Rows are points. Each copy is the shape, with its points in the same order, turned, moved and blurred by noise. Is it also mirrored, or only turned?

Shape:
[[-38 -35  -3]
 [  9 -31  33]
 [ -9 -29   6]
 [-16 -10  54]
 [-26  44  23]
 [ -2  46 -59]]
Copy 1, 6 rows:
[[ 15 -58  37]
 [-34 -26  41]
 [ -2 -39  23]
 [-12  -5  66]
 [ 30  31  39]
 [ 49  12 -39]]
Copy 1 is: mirrored
Copy 2:
[[  7 -14 -71]
 [ 38  26 -39]
 [ 23  -2 -46]
 [ 10  49 -52]
 [-43  30 -18]
 [-39 -46  16]]
Copy 2 is: mirrored
Copy 3, 6 rows:
[[-50 -28  -1]
 [  6 -39 -20]
 [-22 -23 -15]
 [ 14 -45  18]
 [  7  11  51]
 [-32  73   5]]
Copy 3 is: only turned
Copy 4:
[[  6 -48  -6]
 [  7   3  24]
 [  9 -21  -4]
 [-30 -16  35]
 [-53   4 -30]
 [ -6  11 -95]]
Copy 4 is: only turned

Shape:
[[ 80 -43 -11]
 [-23  -1  -8]
 [-32   0  17]
 [ 39  19  40]
 [ 41  38  14]
 [-28  69  14]
 [-61 -17  16]]
Copy 1, 7 rows:
[[ -6  88  14]
 [-35 -19  -4]
 [-20 -32   9]
 [ 30   9 -11]
 [ 16  20 -40]
 [ -7 -49 -53]
 [-43 -56  28]]
Copy 1 is: mirrored
Copy 2, 7 rows:
[[ 68 -22 -20]
 [-44 -25 -14]
 [-52 -31   9]
 [  7  10  38]
 [  0  32  17]
 [-75  34  20]
 [-71 -60   4]]
Copy 2 is: only turned

Shape, 10 rows:
[[ -6 -17 -76  29]
 [ -4 -11 -32  11]
 [ 23 -13  14  27]
 [ 21   1  -1 -22]
 [-26 -16  -9  20]
 [ 17  25   5  20]
 [ 26  24  -4 -95]
 [  7  17   0   8]
 [ -5   6 -22   1]
 [ 25  10   5  11]]
Copy 1, 10 rows:
[[ 84  19  11 -11]
 [ 43   6   7   6]
 [  3 -16  36   3]
 [  0  19  13  34]
 [ 32 -23  -8   1]
 [ -9  12  18 -13]
 [-21  68 -16  82]
 [ -1  11   7  -1]
 [ 25  15  -4   7]
 [ -5  10  27   3]]
Copy 1 is: mirrored
Copy 2, 10 rows:
[[-38  34  71   7]
 [-22  12  34  12]
 [  1 -16  11 -28]
 [-35  -5 -16   4]
 [  6   1  33  21]
 [  0  21 -12 -16]
 [-83  -2 -66  38]
 [ -5  13  -6  -1]
 [-22  19  14  14]
 [-12   4  -7 -18]]
Copy 2 is: mirrored
Copy 3:
[[-86  -1 -17  -7]
 [-36   3  -8  -4]
 [ -2  -8  30  -6]
 [ 14  -8 -14 -12]
 [-28   6  15  32]
 [  7  30  24 -28]
 [ 63 -10 -78 -11]
 [  5  27  -3 -11]
 [-20  17  -8   1]
 [  5   7  11 -18]]
Copy 3 is: mirrored
